Every row gives one point. Two turns around zero, p and q, are shown by what they do to some points. Write where each new point lands after one turn and then the other. Backwards means that the second turn is done in reverse. Each puzzle has new turns, and all numbers are rounded.
(in the rows, 128 means zero)

Turn p:
[ 85 158 150] -> [ 88 121 167]
[128 110 126] -> [137 115 120]
[146 127 134] -> [144 137 130]
[153 118 103] -> [143 140  97]
Turn q:
[140 156 156] -> [164 147 137]
[162 147 130] -> [157 138 104]
[ 93  98 123] -> [ 93 108 151]
[142 124 115] -> [127 124 109]
[103 107 143] -> [117 110 157]
[129 137 102] -> [113 141 109]
Where do these land?
q, then p: [158 120 159] -> [168 137 112]
p, then q: [138 144 132] -> [139 144 132]
q, then p backwards: [154 110 123] -> [125  99 114]
q, then p: [ 86 128 114] -> [102 111 159]
p, then q: [ 88 143 105] -> [ 90 130 158]
p, then q: [143 124 134] -> [140 129 117]

Turn p:
[108 145 158 162 143 122] -> [123 140 171 146 145 147]
[179 127 110 108 134 131] -> [164 118 103 112 133  95]
[108 123 118 120 167 157] -> [122 113 108 127 165 157]
[144 122 129  75 125 132] -> [128 119 106  80 126 113]
[110 109 136 133 125  93] -> [ 97 112 149 137 117 115]
[118 115 127 138 121 125] -> [120 120 131 139 116 134]
[133 177 112 143 104 107] -> [129 182 131 147 123 102]
[124 106 134 145 104 156] -> [141 119 126 136  98 159]
Turn q:
[145 136 147 111 108 128] -> [155 148 124 116 121 122]
[124 154 113 141 132 114] -> [107 145 120 147 136 120]
[146 126 123 145 117 119] -> [138 123 115 143 132 110]
[141 122  98 123 151 121] -> [114 115 102 127 151 140]
[138 107 120 139 147 108] -> [126 105 124 130 158 121]
[ 70 114  98 139 137 121] -> [ 68 103 143 122 118 121]
[104 130 184 129 133 196] -> [155 130 185 135  83 175]
[136 124 109 131 107 128] -> [128 122 105 129 116 114]
[148 139 160  94 119 117] -> [161 160 131 102 137 127]
Where do these land?
p, then q: [113 140 116 161 117 134] -> [127 133 133 167 114 126]
p, then q: [127 160 127 141 111 153] -> [134 156 112 154 117 143]
p, then q: [140 112 102 136 142 112] -> [118 103 125 136 147 107]
p, then q: [135 130 112 125 139 171] -> [128 115  94 139 128 156]
p, then q backwards: [122 124 104 103 131 118] -> [127 126  97 124 120 110]
p, then q: [113 128 160 159 148 114] -> [149 124 174 140 131 138]
p, then q: [ 98 119 136  93 102 160] -> [115 134 111 101  81 150]
p, then q backwards: [163 153 164 114 127  85] -> [105 118 174 121 102  87]
q, then p backwards: [141  86 129 120 135 106] -> [152 113 135 105 162 129]

Turn p:
[127 146 128 137 127 111 140  92 113] -> [125 155 127 146 112 105 139 108 125]
[113 114 100 161 164 153 123 114 135] -> [125 131 106 150 160 149 121  97 161]
[174 105 124 132 139 126 123 118 101] -> [160 112 138 169 127 120 108 124 116]
[111 184 130 105  99 100 136 113 108] -> [124 175 115 107  90 104 151 136 100]
[119 102 111 117 139 127 120 184 117] -> [126  98 100 129 152 147 118 170 118]
[113 135 142 130 142 117 127 114 138] -> [113 137 129 119 137 108 128 116 134]
[175 154 146 108 114 135 104 123 182] -> [171 110 159  74 104 115 119 112 144]
[112  98 148 105 122 128 162 121 147] -> [100 105 156 122 144 127 160 121 112]
[135 133 143 140 121  91 167 155 113] -> [117 123 132 150 114  98 153 172 133]
[124  92 156 137 144 156 121 134 144] -> [114 109 159 127 162 144 108 124 142]
[122 151 107 121 116 159 112 154 123] -> [147 144 110 107 126 166 124 146 128]
[111 121 102 143 109 133 102 114 115] -> [115 136 105 138 109 154 108 110 123]
Turn q:
[145 141 162 135 138 142 137 136 113] -> [146 148 148 108 142 129 141 147 136]
[137 113 174 125 152 122 100 160 133] -> [150 105 129  97 127 129 122 175 153]
[134 113 124 138 139  99 117 130 125] -> [147 107 126 143 122 111 118 133 133]
[121 119 124 153  93 102 127 128 147] -> [125 131 130 157  82 127 119 132 127]
[108 148 134 144 153 159  98 131 124] -> [124 130 126 133 163 165 120 142 154]
[147 121 149 132 157 129 132 148 163] -> [131 117 119 111 121 114 154 149 167]
[ 92 157 103  88 113 139 160 110 110] -> [ 84 159 116 124 155 121 117 103  85]
[152 120 140 141 153 137 123 183 124] -> [169 123 103 112 133 135 154 162 143]
[108 119  99 100  98 161 144  92 113] -> [ 91 128 139 125 136 149 132  85  83]
[148 135  97 121  93 101 118 100 139] -> [130 132 127 140  95 116 103  79 126]
[115 123 102 131 118 117 151  88 119] -> [109 129 145 159 131 112 127  98 105]
Where do these land?
q, then p: [142 126 140 108 135 133 117 132 120] -> [141 116 132 119 139 122 126 125 107]
p, then q: [128 131 126 118 147 113 146 151 126] -> [140 122 106 135 131 106 142 138 123]
q, then p backwards: [105 162  89 138 173 157 108 120 155] -> [ 88 107 100 173 172 146 134 129 139]
p, then q backwards: [167  90 121 132 110 108 115 125 112] -> [118  90 114 143 112  92 106 118 120]
p, then q: [122 132 105 110 111 133 118 126 136] -> [124 128 129 117 133 138 133 103 106]
p, then q backwards: [132  91 138 117 118 149 138 135 163] -> [129  93 139 122 140 158 109 102 125]
p, then q backwards: [146 157 180 141 120 118 173 150 151] -> [148 119 193 149 150 122 159 118 150]
p, then q backwards: [ 89 128 126 139 121  84 123 105 158] -> [124 129 111  89 126 123 147 114 179]
q, then p backwards: [124 151 118 146 143 127 108 148 112] -> [135 134 110 140 154 148 118 144 110]
p, then q: [ 82 141 155 118 129 154 122 127 118] -> [107 149 117 111 173 134 109 143 132]
q, then p backwards: [153 106  98 112 131 129 117  94 114] -> [147  99 119 110 138 131 121  91 154]
p, then q: [147 119 140 157  98 131 150 124  72] -> [153 168 143 152 109 163 133 163 135]

Turn p:
[140 132 124 177 108 101 129 127 111 109 121 143] -> [143 147 130 147 114  81 157 143 115 132 129 134]
[110 111 111 123 163 123 120 148 136  94 130 112] -> [142 113 129 135 164 117  97 151 140 111 128 110]
[110 133 115  92 144 125 111  99 129 145 157 128] -> [121 126 112 112 153 145 109  85 112 119 141 116]
[147 156 133 118 123 142 170 144 136 131 127 121] -> [107 148 116 112 116 155 145 157 147 128 126 127]
[ 95 118 113 146 104 164 123 153 133 121 128 145] -> [109 111 113 157 107 112  99 138 138 117 130 159]
[145 134 127 101 108 110 121 136 121 112  96 157] -> [144 126 146  92 119 113 147 128 136 102 128 157]
[153 119 149 133 136 141 183 126 126 135 127 138] -> [123 120 117 130 123 162 169 161 127 146 136 132]
[114  98 114 141 132 180 105 113 120 129 125  78] -> [136  98 124 167  99 147  85 121 118 121 105  92]
[ 78 139 132 135 118 137 128 137 146 159 120 123] -> [ 82 119 120 134 131 119 106 114 135 147 102 142]
[158 135 150 130 131 112 156  86 183  90 143 136] -> [129 135 128 145 151 137 193 115 174 117 154 100]
[121 135 168 133 114 139 102 118 102 138 141 105] -> [107 135 166 139 105 135 116 112 100 138 134 111]
[156 135 135 139 156 125 123 132 129 154 136 131] -> [148 154 131 132 141 152 131 127 122 154 124 133]
[131 110 107 107  85  95 114 145 154 165 139 120] -> [135 123 112  87 108 104 109  96 157 165 140 131]
[135 137 114 116 170  99 107 127  66 113 101 156] -> [167 138 147 102 160 115 129 143  69  96 113 148]
Turn q:
[140 127 143 103 151 141  90 143 136 165 121 143] -> [122 142 109  99 125 136 107 146 119 152 101 165]
[105 130 152 131 156 145 166 145 112 150 148 168] -> [107 112 123 137 153 141 144 145 105 146 170 172]
[150 182 158 142 102 160 113 150 134 101 102 147] -> [138 170 133 160  76 146 159 117 127 119 113 165]
[154 104 130 108 113 127 119 125  95 142 102 165] -> [139 112 145 111 116 119 128 122  73 145 103 141]
[138 117 131 122 135 153 139 101 101 131 111  90] -> [116 142 150 138 146 153 117 111 115 151 115  95]
[126 136 124 154 146 110 146 146 120 103 126 111] -> [146 134 138 151 147 134 145 152 139 108 138 114]
[153 141 141 108 128 158 112 139 147 111 149 107] -> [147 149 121 120 106 166 114 113 156 139 130 136]
[ 91 124 114 148 141 133 116 120 166 103 162 134] -> [115 108  98 144 127 130 102 128 162  89 151 132]
[125  91 130 143 116 103 122 105 168 165 149 162] -> [116  79 118 122 127  74 101 125 146 143 126 152]
[120 127  78 132 103 105 156 129 122 103  95  86] -> [134 122 138 127 139 122 170 118 137 100 110  60]
[ 97 121 137 107 141  85 153 134 112 120 120 124] -> [120 127 159  99 159 117 143 145 122 104 150 122]
[141 142 107 118 129 119 122 105 129 130 129 133] -> [140 138 112 122 137 112 123 105 121 124 121 123]
[125 123 120 148 102 125 111 120 123 140 151  93] -> [124 132 121 135 107 113 110 136 144 145 137  87]
Where do these land?
q, then p: [142 117 111 146 160 149 110 100 114 133 107 106] -> [145 138 143 150 127 128 108 129 111 123  74 123]
q, then p: [157 156 124 119 128 140 130 128 116 107 168 117] -> [140 168 108 137 106 153 134 109 130 124 142 114]
q, then p: [104 150 108 138 148 129 130 112  95 156 121 120] -> [117 149 113 123 151 117 102 147  96 126 107 112]
p, then q: [109 158 130  88 116 125 153 128 160 139  98 165] -> [ 99  99 123 105 152 139 141  94 124  87 131 161]
q, then p: [129  99 170 133 109 138 140 122 144  99 134  93] -> [103 116 163 162 114 143 131 103 158 149 138 122]
q, then p: [123 163  97 134 108 152 103 118 101 114 111 165] -> [129 138 104 127  95  93 144 142  89  91 122 119]
p, then q: [144 117 133 110  90 111 116 143 108  96 134 117] -> [153 132 153  97 100 120 121 124 149 132 156 123]
q, then p: [146 111 133 129 131 119 149 129  96 126 105 163] -> [141 117 146 124 125 137 150 154  87 141 136 139]
p, then q backwards: [103 135 148 131 147 120 112 115 150 112 159 130] -> [111 133 133 140 145 127 159  89 124 123 133 113]
q, then p: [144 115 139  88 140 117 123 129 160 131 151 107] -> [139 125 137 112 142 162 121  90 160 121 133 135]
p, then q: [109 114 102 128 142 125 147 162 164 106 101  93] -> [132 114 123 104 132 138 131 159 171 107  77 129]
q, then p backwards: [146 122 168 143 134 105 109 174 122 168 152 145] -> [146 104 130 153 118 115 148 196 109 137 121 147]
q, then p: [106  99 124 148 144 163 131 104 120 164 126 161] -> [136  96 115 149 141 104  98 122  83 142 115 150]
q, then p: [129 135 105 156  96  98 138 127 142 140 125 110] -> [128 128 119 111 134 102 144 137 152 157 117  95]

Turn p:
[119 119 137 160 206 136 122 126 110 135 133 122 133  99] -> [106 106 124 123 174 162 106 152 147 136  87  92 120 128]
[108 132 138 137 131 130 154 133 130 105 128 108 121 117] -> [128 117 132 141 118 135 117 114 128 109 113 121 103 147]
[125 104 128 153 101 157 110 119 109 187 132 156 161 160] -> [128 107 105 140 126 132 171 171 100 153 140 133 187 131]
[132 133 107 129  85 151 125 114 129 107 101 131 122 141] -> [140 123 100 146 108 106 121 111 108 144 146 158 121 123]
[110 163 138 161 109 136  80 132 102 132 153  96 143  99] -> [ 80 133 115 185 116 149 122 112 147 133 136  96 155 117]
[142 148 122 116 104 127 132 164 118 136 112 155 148 130] -> [141 142 126 139 126 111 147 119 137 118 110 163 159 112]
[100 124 108 115 159 125 127 140 136 123 135 148 131 146] -> [107 136 122  97 142 129 114 145 121 109 118 147 131 144]
[129  89 133  88 110 114 171  99 107  93 133 100 106 109] -> [175 114 160 126 125 134  97  98  87  99 151 109  98 126]
[115 142 121 131 126 125 170 150 150 142 147 129 139 149] -> [127 140 122 116 113 115 162 134 123  96 105 127 124 156]
[153 134 103 117 143 164 113 115 137 114 137  93 134 137] -> [126 149 103 116 113 109  95 124 113 156 117  97 126 122]
[145  90 119 125 149  97 112 154 163 126 133 148 121 138] -> [142 132 136  85 131 117 117 167 168 116 144 138 129 128]
[125 140 160 110 146 119 110 118 139 135  80 128 121  82] -> [112  94 165 117 139 137 123  93 155 157 116 139 119 102]
[133 173 112 165 120 104 131 116 128 135  99 107 110 122] -> [104 125 118 163 147  93 151 109 148 138 133 123  93 123]
[136 131 152 140 123 137 146 100 126  92 106 148 136 154] -> [160 128 116 136 139 141 128 111 121 157 131 154 113 165]
[124 117 100 150 115 143 132 128 127 147 175 146 102 133] -> [122 140  95 129 115 144 148 168 109 104 145 119 118 111]
[122 116 134  91 143 117 118 169 131 156 128 135  90 137] -> [114 142 178 108 119 121 126 165 127 114 119 148 127 104]
[158 122 163  90 103  94 122  99 135 111 144 126 158 123] -> [165 147 156 109 125 140 132  83 138 137 167 112 154 137]
Turn q:
[152 147 118 149 135 155 127 110 120 156 142 122 150 141] -> [142 130  89 131 146 143 118 106 114 143 107 104 124 128]
[ 93 119 143 167 112 121 146 133 130 148 145 106 136  92] -> [124 105 124 167  93 143 141 142 103 162 127 143 127 108]
[149 121 109 126 101 132 106 175 124 114 110 126  97 168] -> [107 123 104 102 137 132 118 151 163  74 112 147 139 122]
[102 121 117 138 122 150 103 137 153 127 115 118 123 101] -> [ 89  97 139 136 131 133 132 132 117 125 129 128 100 115]
[125 134 135 116 157 136 132 165 140  94 111 172 107 126] -> [133 128 161 119 173 122 132 137 149 112 140 172 113 139]
[ 99 144 127  95 113 144 136 126 125 150 133 135 153 148] -> [119 132 148 131 139 162 142 115 117 126 116 105 163 141]
[110 136 129 137 132  89 115 143 141 138 129 127 136 116] -> [114 142 142 160 121 129 121 158 136 140 130 125 123 122]
[104 116  87 136 132 146 143  92 100 133 140 121 111 118] -> [118 114 100 107 115 130 150 132  89 144 148 119 124 163]
[144 131 191 131 119  95 106 113 135 153 169 120 113 120] -> [168 152 138 158  76 155 100 117 140 122 140 120 109 105]
[144  89 121 101 142 135 218 149 118 113 117 142 116 126] -> [165  97 146  75 132 107 153 136 149 163 126 170 167 150]
[140 139 106  89 146 136  98 112 103 138 149 111 141 119] -> [136 123 124 118 143 132 102 128 111 120 157  73 134 139]
[121  91 159 116 133 105 128 145 105 140  96 126 133 165] -> [130 138 152 126 104 111  94 135 129 109  94 150 164 148]
[158 111  94 138 103 129  95  96 111 146 150 135 134 128] -> [104 143  78 108 113 139  99 109 126 137 149 104 125 129]
[114 144 152 150 140 140 129 125 147  72 140 142 147 128] -> [134 128 134 171 153 106 155  94 134 118 145 152 116 124]
[161 188 138 122 110 115 128 112 141 125  80 116 129 104] -> [137 167 140 110 145 107 148 137 118 124 110 102 109  65]
[132 118 123 135 152 119 139 115 155 101 121 131 122 147] -> [131 130 131 130 130  96 143 118 154 129 121 134 109 152]
Where do these land?
q, then p: [122 112 124 121 152 105 131 148 157 147 137 132 162  96] -> [104 105 148 127 111 137 154 164 153 143 127 108 143 129]
p, then q: [153 145 123 130 111 143 100 128 120 101 145 147 133 114] -> [112 132 107 128 154 146 137 119 119 149 139 104 105 110]
q, then p: [159 112 112 152  86 110 128 123 121 137 107 104 119 176] -> [116 115 107 120 121  74 116  84 130 108 141 163 136 121]
p, then q: [111 147 131 121 127 136 142 166 150 106 161 132 140 138] -> [104 149 128 122 151 121 167 114 135  96 120 126 140 115]
p, then q backwards: [145 149 158 140 138 146 114 130  74 150 129 164 113 144] -> [ 98 176 135 151 123 116 154 157 130 153 127 156 151 114]
q, then p: [131 139 116 146 163 113 128 128 149 116 152 122 102 108] -> [133 147 133 127 114 121 140 170 141 113 131 120  94 116]
q, then p backwards: [116 112 129  80 142  94 130 143 144 108 142 104 136 117] -> [134  94 150 136 113  90 107 145 134 149 124  92 132 130]
q, then p: [145 150 155 125 118 142 136  92 116 127 142 160 117 145] -> [138 160 108 125 139 133 139  95 102 157 125 122 110 115]
p, then q: [116 163 141 154 113 117 127 105 109 118 145 148 138 126] -> [137 121  99 136 145 134 160 111 113 145 118 130 113 157]
p, then q: [129 122 105 108 169 149 150 122 130 150 107  94 160 114] -> [116 129 156 113 105  81 100 150 106 122 114 102 146 135]
q, then p: [137 118 135 139 111 144 104 106 141 147  82 137 113 168] -> [107 117 139 133 134 114 107  89 108 147 141 175 107 129]
q, then p: [111 144  99 102 136 115 145 147 145 147 112 113 119  86] -> [130 116 176 132 103 132 130 150 133 106  89 116 138 123]
p, then q backwards: [ 89  91 102 103 129 127 124 140 147 139 165 100 131 110] -> [125 105 118  87 102 132  86 126 103 132 114  92 107 130]
p, then q backwards: [ 83 112  99 109 147 107 122 149 134  91 139 126 144 126] -> [138  97 123 110 130 140  81 146 100 119 114 141 115 160]
p, then q backwards: [157  97 135 157 102 145 155 110 113 133  85 143 106 139] -> [127 140 145 162 167 136 168 140 126 120 151 104 116  91]
p, then q: [143 134 183 161 104 156 113 111 100 131  97 121 114 142] -> [135 126  90 130 110 166 105 122 114 159  80 158 113 121]

Turn p:
[117 133 128 125 151 143 145 133 106 115 131 171 107 140] -> [121 129 130 111 119 166 114 131 111 134 150 121  92 118]
[134 136 105 107 144 114 122 118 136 108 122 137 149 123] -> [136 116 108 131 142 141 144  96 131 118 137 119 127 141]
[146 124 150 135 120 122 126 108 112 103 142 124 130 124] -> [154 115 116 124 123 128 111 123 126 147 102 136 123 129]
[111 136  87  99 135 153 134  93 102 128 126 121 130 140] -> [100 142  99 134 119 164 138 104 114 145 127 100 149 116]
[141 124 153 143 120 113 103 151 147 150 147 111 154 116] -> [146 105 146 139 153  86 135 146 135 126 127 148 145 124]
[133  90 142 156 113 120  91 150 158 166 135 128 143  97] -> [129 103 127 133 143  88 132 171 157 101 137 168 150 116]
[110 127 146 114 129 128 156 114 135 118 142 106 141 120] -> [118 128 144 138 125 129 124  95 117 139 108 152 134 129]
[121 137 118 104 118 150 144  99 134 115 115 138 130 164] -> [120 136 133 112 108 167 128 110 119 139 130 110 152 151]
[146 145 141 118 133 113 126 145 118 159 124 149  89 123] -> [137 159 132  95 139 111 130 143 136 140 154 125 104 113]
[137 108 142 135 124 102 133 144 124 121 153 102 146 147] -> [145 103 140 147 113  89 114 116 116 136 128 130 133 128]
[142 127 123 159 108 149 104 167 157 144 138 114 146  97] -> [140 111 149 147 142 109 161 169 145  96 112 140 141 110]
[118 135 107 137 108 120 150 131 119 122 121 159  98 124] -> [138 164 118 130 102 149 127 139 124 116 144 133 106 129]
[137 147 121 162 154 114 131 124 130 151 118 152 101 130] -> [117 141 118 122 133 124 142 160 136 145 150 126  88 147]
[125 127 120 116 131 146 152 123 106 128  86 129 128 132] -> [102 147 117 105 121 140 125 121 102 111 115 110 126 135]
[104 135 147 126 123 117 102 130 125 119 125 101 142 135] -> [130 127 138 151 154 118  99 121 131 130 118 121 147 134]
[124 115 117 112 137 142 129 119 139 101 124 107 113 135] -> [114 122 132 130 111 140 122 102 151 124 112 111 130 126]
Turn q:
[140 116 130 143 137 129 173 134 137 124 136 111 113 122] -> [117 108 135 156 155 126 133 104 131 142 127 109 124 138]
[135 137 116 145 118 104 123 116 130 125 114 119 141 110] -> [119 138 124 142 114 130 127 134 139 105 105 110 137 130]
[134 127 122 142 121 112 133 133 149 153 122 145 135 138] -> [131 121 141 139 104 107 145 128 136 137 116 129 141 123]
[129 139 133 105 129 172 129 124 137 125 112 129 114 111] -> [142 120 107 125 139 152 126 129 146 140 126 155 100 137]
[142 145 120 136 124 112 123 141  98 121 122 179 119 134] -> [129 158 136 123 148  93 149 146 144 109 131 147 136 108]
[134 129 118 141 117 122 116 161 142 121 125 126 102 134] -> [135 109 126 140 128 115 146 149 128 123 138 112 110 106]
[110 125 114 138 157 125 133 158 146 131 140 128 140 129] -> [111  95 123 115 131 123 143 140 127 142 135 116 153 130]
[136 124 154 131 114 134 126 129 127 121 223 132 149 115] -> [120 143 130 117 122 157 132  74 135 133 191 110 161  95]
[128 136 113 151 126 131 130 116 112 139 113 118 120 147] -> [138 139 118 148 125 106 127 138 116 123 127 125 128 153]
[ 94 150 116  31 124 136 117 112 147 113 126 112 133 136] -> [150 114  91  51 121 141  85 110 123 141  98 137  98 114]
[117 111 145 112 114 145 116 125  99 140 112 106 149 125] -> [130 157 128 122 121 161 121 138  96 143 119 135 121 138]
[137 120 130 133 165 111 148 116 122 163 135 110  96 125] -> [112 112 128 167 142 106  90 123 121 151 128 134 143 129]
[150 122 126 132 142 118 120 118 126 119 116 128 146 141] -> [144 130 151 126 131 129 118 139 131 114 119 122 145 139]
[121 135 165 149 115 134 114 123 108 113 111 147 133 132] -> [116 163 151 123 121 132 139 144 135 115 146 140 108 143]
[114 104 118 131 116 136 118 113 138 111 112 130 129 122] -> [128 116 130 125 118 143 138 125 113 101 116 140 115 137]
Where do these land?
q, then p: [127 101 130 133 111 128 117 103 162 119 130 117 128 116] -> [134 125 120 120 101 148 106 141 138 124  97 134 142 127]
q, then p: [127 127 152 128 203 141 133 135 127 137 118 169 108 159] -> [134  87 146 109 145 108 104 127 127 134 200 154 121 124]
q, then p backwards: [143 128 108 145 111  88 131 132 142 118 118 119 141 158] -> [157 130 119 130 112 135 128 163 126 117 116  92 131 147]
q, then p backwards: [126 138 116 135 113 132 139 144 132 112 142 164 140 114] -> [146 130 105 104 133 136 125 128 152 145 125 126 126 103]
q, then p backwards: [135 128 165 148 117 127 128 134 132 114 121 112 138 114] -> [109 148 113 135 140 145 133 136 142 118 123 133 104 145]
p, then q: [136 134 141 119 128 144 102 141 121 123 138 152 125 117] -> [133 110 128 132 149 158 122 135 140 137 131 138 135 114]
p, then q: [131 129 114 139 127 127 136 142 120 131 124 125  64 116] -> [119 118  96 138 115 119 129 131 158 131 129 111  89 104]
p, then q: [130 141 126 127 142 147 138 146 146 150 122 111 143 117] -> [ 92 128 143 117 145 124 125 120 128 142 121 125 120 145]
p, then q: [106 132 120 139 213 128 123 131 115 155 162 126 144 126] -> [ 67  98 112 158 132 114 120 115  83 140 152 158 149 130]
q, then p backwards: [ 94 132 122 126 114 117 105 128 119 118 115 132 138 161] -> [156 118 134 136 117 127 158 144 115 144 101 140 124 137]
q, then p: [141 128 114 117 119 144 114 139 114 111 124 114 132 114] -> [122 121 130 123 127 138 150 127 129 119 112 105 112 112]
p, then q: [142 141 126 126 109 141 125 105 115 147 123 141 112 114] -> [141 129 102 118 138 125 138 136 147 151 108 130 134 122]
p, then q: [132 132 129 117 112 135 136 129 130 134 158 111 137 135] -> [118 152 141 143 119 140 133 119 136 137 116 130 140 133]
p, then q: [132 120 144 116 110  80 140 137 142 128 115 113 136 118] -> [135 142 154 115 120  98 108 122 148  97 123 122 138 121]
q, then p: [132 102 117 136 107 122 140 144 117 138 120 117 135 130] -> [116 141 121 126 127 117 125 138  99 130 105 124 114 131]
p, then q: [114 136 122  98 111 147 139  57 114 113 118 126 128 139] -> [168 148  90 114 101 135 134 131 123 140 108 154 139 170]
